Every row gives one point. Each table stands for the endless flat space through its points: a line for two points, a plane for three, and so on. The two share one point or none. Which?

First (2 x 3):
[[ 0.8 -2.8  0.8]
 [ 0.4 -2.0  1.2]]
Second (2 x 3):
[[-0.2 -0.7  1.5]
 [ 0.4 -2.2  1.8]]
They share: [ 0.0 -1.2  1.6]

First (3 x 4):
[[-6.4  0.7  1.3  1.6]
 [-2.2 -1.0  0.5 -1.5]
 [-4.3 -0.5  1.0 -0.2]]
Second (2 x 4):
[[-5.3  1.3  1.9 -1.3]
 [-1.3 -0.7 -0.6  0.2]]
They share: [-2.9  0.1  0.4 -0.4]

First (2 x 6):
[[ 0.3  2.0 -1.1 -2.6 -0.8 -0.8]
 [ 0.3  3.6 -1.1 -2.2 -2.0 -1.2]]
Second (2 x 6):
[[ 1.1  3.2 -1.3 -1.9 -0.9 -0.8]
 [ 1.9  3.6 -1.5 -1.4 -0.4 -0.6]]
They share: [ 0.3  2.8 -1.1 -2.4 -1.4 -1.0]

First (4 x 8):
[[ 6.0 -2.0 -6.5 -3.7  4.7  2.1 -4.7 -6.1]
 [ 2.4 -1.8 -1.3 -1.2  4.8  2.2 -1.4 -1.2]
 [ 0.9  0.2  1.4 -0.1  3.2  2.2 -0.5  1.4]
 [ 1.2  2.2 -1.7 -2.0 -0.4  3.4  0.2 -2.4]]
Second (4 x 8):
[[-0.3  0.1 -0.8 -2.9 -0.1  3.9  0.3 -2.9]
 [ 4.9 -1.1 -4.9 -3.4  4.5  3.7 -4.8 -1.4]
 [ 0.1 -1.1 -3.1 -5.6  0.9  7.3 -1.0 -3.6]
 [ 0.6 -0.2 -0.5 -0.8  2.0  2.1  1.8 -3.5]]
They share: [ 2.4 -0.5 -2.3 -1.9  2.9  2.7 -1.1 -2.5]

First (2 x 9):
[[-2.6 -1.1 -2.6 -0.4 -1.4 -0.5 -2.0 -1.4 -2.1]
 [-4.2 -0.5 -2.4 -2.0 -1.6 -1.5 -1.2 -1.8 -3.5]]
Second (4 x 9):
[[-1.1 -2.0 -0.8  1.3 -3.5  0.3 -0.3  0.5 -2.9]
 [-0.8 -2.0 -0.7  1.0 -3.2  0.9  0.2  1.1 -2.8]
 [-3.9 -1.6 -4.5  1.2 -1.9 -2.8 -5.7 -4.6 -0.6]
 [-2.2 -1.2 -3.1  0.2 -1.2 -0.2 -2.7 -1.3 -0.7]]
They share: no point

First (6 x 11):
[[ 0.6  2.4  2.1 -1.4  0.7  2.8  1.0  1.5  2.9 -1.4  0.2]
 [-2.1  4.6 -1.0  0.9 -1.3  4.8  1.6  3.8  5.8  0.2 -3.1]
 [-1.3  2.4 -0.1 -1.3 -0.4  4.8 -0.5  1.8  7.2  1.4 -4.4]
 [-1.8  0.5  0.7 -2.9  1.6  6.7  2.6  2.5  7.2  2.6 -4.1]
 [ 1.3  3.4  2.0  0.3  0.2  2.0  0.5  2.8  2.8 -2.5  1.0]
 [ 1.4  4.6  1.7  0.4  0.7  1.4  2.0  2.7 -4.1 -4.8  8.2]]
Second (4 x 11):
[[ 1.3  5.0 -0.8 -3.2 -1.8  1.7  0.9  6.9  0.7 -1.8  3.0]
 [-0.8  2.5  3.0 -1.6  0.2  6.6 -0.2  1.8  1.0  0.7 -0.3]
 [ 3.4  6.2  0.4 -4.4 -1.8  3.8  2.1  4.5  1.9 -0.3  2.4]
 [ 1.3  3.6  3.8 -2.4  0.4  7.3  1.7 -0.9  3.1  1.4 -1.2]]
They share: [-0.1  2.9  1.7 -1.2  0.3  3.1  1.7  1.6  3.1 -1.2 -0.5]

First (3 x 12):
[[-1.7 -2.6  1.2 -0.9  2.1  4.0 -0.1  0.3  1.6 -1.2 -0.6  0.2]
 [-3.1 -3.8  1.4 -1.8  1.0  2.1  0.0 -0.1  1.6  0.3 -0.8  0.0]
 [-3.8 -3.9  1.0 -4.0  1.7  0.4  0.8  0.7 -0.4  1.8 -2.4  1.4]]
Second (4 x 12):
[[-0.6 -3.0  0.5 -4.1  3.0  1.8 -2.3 -1.0  1.4 -2.1  1.2  2.1]
 [-3.0 -3.4  1.5 -0.7  2.8  0.1  2.8  1.5 -0.3  1.2 -1.1  1.1]
 [-2.9 -1.4  0.3 -4.0  1.3  4.0 -1.0  0.0 -1.1 -1.0 -2.8  1.6]
 [-1.4 -2.2  0.3 -4.3  2.4  2.1 -2.0 -0.9  0.1 -2.0  0.1  2.3]]
They share: [-2.4 -2.9  1.0 -2.4  2.3  2.6  0.4  0.7  0.4  0.0 -1.6  1.0]

First (4 x 14):
[[-0.4  4.6 -2.7 -0.8 -0.7 -1.1  2.5  0.4  0.7  0.8 -1.4  2.4  2.4 -2.6]
 [-1.9  1.3 -3.3 -1.1  2.0 -1.7 -1.4  2.2  1.9 -1.0  2.5  0.6 -1.2 -4.4]
 [-0.6  1.3 -2.1 -0.8  1.2 -0.6 -0.7  1.9  2.5  0.5  1.2  0.5 -1.0 -3.4]
 [-1.0  0.5 -1.3 -2.0  2.8 -1.0 -3.7  4.1  1.9 -0.3  3.0  0.5 -4.2 -3.2]]
Second (5 x 14):
[[ 4.7  2.7  1.9 -3.5  3.0 -4.6 -5.0  1.7 -0.6 -0.6 -0.4  2.2 -1.0 -5.8]
 [ 1.7  0.4  0.5 -3.7  0.0 -3.2 -1.3  0.5  2.8 -1.5  1.4 -0.7 -3.2 -3.0]
 [-0.7  0.2  1.4  0.5  2.1  0.3 -1.9 -1.2  0.7 -2.9  2.9  2.2  0.2 -3.7]
 [ 2.0  2.6 -0.9 -3.2  1.5 -2.7 -2.1  2.6  0.9  0.8  0.8  1.0 -1.6 -3.4]
 [-4.2  3.2 -4.4 -0.2 -2.5  2.0  4.6  2.8  3.8  2.2 -1.0  0.6 -1.4  0.9]]
They share: [-0.2  2.8 -1.5 -1.4  0.7 -0.7 -0.3  2.2  1.3  0.8  0.2  1.6 -0.8 -2.4]

First (2 x 18):
[[-1.9 -2.1 -1.9 -0.8 -0.3 -3.6  2.6  0.6 -1.8  2.5 -0.6  1.7 -0.9  2.3
   1.5  2.0  2.9 -1.4]
 [ 0.1 -5.3 -2.3 -3.6  2.1 -1.6  1.8 -1.8  0.6  4.5 -0.2  2.5 -2.9  3.9
   0.7  1.2  2.9  0.2]]
Second (7 x 18):
[[-2.6 -1.4 -1.2 -2.8  0.3 -0.1  3.4 -0.1 -1.9  0.1  2.7  5.8 -5.2  3.0
   4.5  3.5  1.4  0.6]
 [-0.1 -0.1 -0.3 -2.1 -0.4 -0.8  2.1  0.5 -2.8  0.6  2.8  4.4 -3.2  3.6
   2.1  4.0  2.5 -0.1]
 [-0.4 -4.7 -4.5  0.6  4.5 -1.7  1.9  2.3  1.3  0.5  0.7  5.8 -4.4  3.1
   5.9  2.8 -1.9 -1.2]
 [-5.7 -3.9 -1.4 -1.0  2.1 -0.9  2.5 -0.5  0.6  1.8  0.0  4.2 -4.7  1.4
   2.7  1.6  1.6 -0.2]
 [ 1.0 -1.4 -0.8 -1.1  0.7 -3.2  1.4  1.7 -2.2  4.2  1.0  0.2 -0.1  2.8
  -0.8  2.2  4.1 -2.1]
 [-6.8 -8.0 -8.3 -0.7  6.2 -3.0  2.8  1.3  1.9  4.5 -1.1  3.0 -4.5  1.4
   5.5 -3.1  1.1 -2.3]
 [-2.8 -2.7 -3.5 -1.9 -0.9 -4.5  1.2 -1.1 -2.7  4.9 -1.6 -0.5  0.8  3.1
  -1.8 -1.2  6.5 -1.8]]
They share: [-1.4 -2.9 -2.0 -1.5  0.3 -3.1  2.4  0.0 -1.2  3.0 -0.5  1.9 -1.4  2.7
  1.3  1.8  2.9 -1.0]

First (6 x 20):
[[ 0.0 -7.6 -5.2 -0.6 -2.2  4.5 -5.7  5.3  4.3  4.3 -2.3  1.7 -1.0 -3.4
  -5.6 -4.4  1.9  3.5 -1.1 -1.9]
 [-2.4 -2.9 -2.5  2.6 -1.3  6.6 -2.2  2.8  1.7  3.0 -3.3  2.5 -0.7 -2.1
  -1.9 -0.1  1.2  0.3 -3.3 -1.2]
 [ 1.5 -5.9 -4.9 -0.5 -1.9  3.2 -3.9  4.4  3.6  4.4 -0.9  2.6  1.2 -0.8
  -3.6 -2.5  3.2  2.2  0.6 -1.3]
 [-0.4 -4.0 -4.0 -1.5  0.6  2.3 -0.6  1.1  0.3  5.0  5.0  5.8  7.3  3.9
  -1.3  0.9  8.3 -0.7  4.7 -2.4]
 [-2.4 -3.0  1.3 -4.3  2.3  4.8 -1.4  0.6 -3.0  6.7  2.0  4.4  4.8  3.5
  -0.4  4.8  6.6 -0.3  3.0 -3.4]
 [ 2.0  1.5 -1.1  2.9 -1.5  0.5  1.6  2.1  1.1  1.4 -0.6  1.9  5.3  6.3
   3.6  5.0  2.2  0.0  1.6  0.3]]
Second (4 x 20):
[[ 2.0 -4.1  0.2  0.9 -1.9  2.9  1.2  2.7  3.7  3.7 -3.5  0.9  2.0  2.1
  -1.8  3.9 -0.1  1.4 -2.4  1.0]
 [-2.2  0.3 -0.5  0.6  3.0  3.4 -0.1  2.5  3.3  1.2 -0.4  6.8  1.3  0.8
  -0.2  4.0  1.8 -0.3 -0.6 -1.8]
 [-1.5 -0.8 -5.6  2.1 -1.2  3.7 -3.4  2.9 -1.0  2.1  1.5  1.8  3.7  3.7
   1.1 -1.6  6.1 -0.4  2.6 -1.8]
 [-1.5 -0.8 -2.1  0.6  2.3  5.2 -0.9  2.9  2.0  1.6 -1.0  3.3  0.2  3.2
  -0.9  1.9  3.6 -1.9 -1.4  0.2]]
They share: [-0.1 -2.0 -2.4  1.5 -1.2  2.9 -1.0  2.7  1.6  2.7 -0.7  2.4  3.1  2.3
 -0.1  1.6  2.7  0.8  0.4 -1.0]

First (6 x 20):
[[-4.0  0.4  3.1  3.8 -1.5  1.6 -3.0 -2.1 -0.5  1.8 -0.7 -2.9 -1.4 -0.2
   1.1 -0.3  3.6  0.1  1.5 -2.9]
 [-1.4 -3.1  2.6  1.5  1.1  2.6 -3.4 -2.0  3.8  0.7 -2.7 -1.6 -0.8  1.7
  -0.3  2.5  1.3  3.9  0.5 -2.1]
 [-1.2 -1.1  4.2  5.8 -0.7  0.3 -3.4 -2.6  0.7  2.5 -4.4 -3.1 -0.5  1.2
   1.6 -0.4  2.3 -0.6  2.8 -4.3]
 [-3.2 -0.3  2.4  1.4  2.6 -0.1 -0.9  1.6  1.6  2.2 -1.3 -2.4 -0.7 -0.2
  -1.0  3.2  6.2  1.1  0.6 -0.2]
 [ 0.1 -1.2  2.6  4.5  0.1  1.6 -3.7 -3.6  1.3  4.2 -4.3 -1.3  0.3  3.8
   1.4  1.2  2.6 -0.3 -0.3 -4.0]
 [-1.1 -1.5  3.9  5.2 -1.1  0.8 -3.8 -3.4  1.3  3.1 -4.3 -2.1 -0.4  2.5
   1.2  0.5  2.2 -0.6  1.5 -3.9]]
Second (6 x 20):
[[-5.1 -1.4  2.5  3.7  3.8  0.5 -2.6 -0.3  2.7 -1.4  0.5 -1.3 -2.4  1.3
   0.9  2.6  2.3 -0.5  4.1 -4.9]
 [-2.7 -2.8  3.3  2.8 -0.7  2.3 -4.4 -0.6  3.1  0.9 -1.2 -3.7  0.8  2.6
   0.6  1.1  1.7  2.7  0.8 -0.6]
 [-3.5 -3.1  1.2  4.6 -0.1  2.1 -4.2 -2.3 -0.7  4.5 -1.7 -2.5 -1.4  2.4
  -2.5 -0.7  3.9  2.3  0.5 -2.3]
 [ 0.7 -2.4  4.1  2.0 -1.1  4.9 -2.0  2.8  6.5 -2.5 -4.2 -4.7  1.8 -1.8
   3.6  1.5  3.3  3.3  0.8 -1.6]
 [-4.8 -1.3  1.9  4.2  5.5  0.1  0.2 -1.0  1.7 -1.2 -0.2 -0.3 -4.4 -1.7
   1.3  2.5  3.6 -0.7  5.0 -7.4]
 [-2.0 -3.0  3.8  2.8 -1.1  3.3 -4.4  1.3  5.1 -0.8 -1.7 -4.3  1.8  2.3
   1.8  1.5  2.0  2.3  0.9 -0.5]]
They share: [-2.3 -1.5  2.7  2.4  0.9  2.0 -2.8 -1.2  1.9  0.7 -1.9 -2.7 -1.0  0.1
  0.4  1.1  2.4  2.8  1.5 -2.5]

First (2 x 24):
[[ 0.4  5.1  1.0  0.3  1.4 -1.5  0.5 -0.6 -0.5 -3.4 -2.2 -2.3  0.8  1.0
   2.3 -0.1  2.1 -2.4  2.4  1.1  0.7 -0.5  0.7 -0.8]
 [-0.4  3.7  2.4 -0.9  0.8 -1.3  1.7 -1.6 -1.7 -3.0 -2.2 -1.3 -0.6  0.2
   1.7 -1.5  2.5 -1.0  1.6  0.3  0.7 -1.3  0.5 -1.2]]
Second (3 x 24):
[[ 1.0  3.2  2.0 -3.2  1.1 -1.1  1.5 -2.2 -4.5 -4.7 -3.4 -2.0  0.8  1.5
   1.4 -1.5  2.2 -0.5 -0.3  0.0  1.5  1.2 -0.4 -0.9]
 [-2.6  3.3  4.0 -1.0 -0.5 -1.7  1.0 -2.3 -0.7 -0.9 -3.2 -0.8 -3.5 -1.6
   2.1 -3.5  3.9  0.1  1.8 -1.0  0.2 -3.1  1.2 -2.7]
 [ 1.0  1.2  5.2 -4.0  4.3 -1.1  4.3 -0.2 -6.1 -1.5 -0.2 -2.0 -2.0 -1.3
   1.8 -2.3 -0.6  1.9 -1.5  0.8 -1.3 -1.6  1.2 -0.9]]
They share: no point
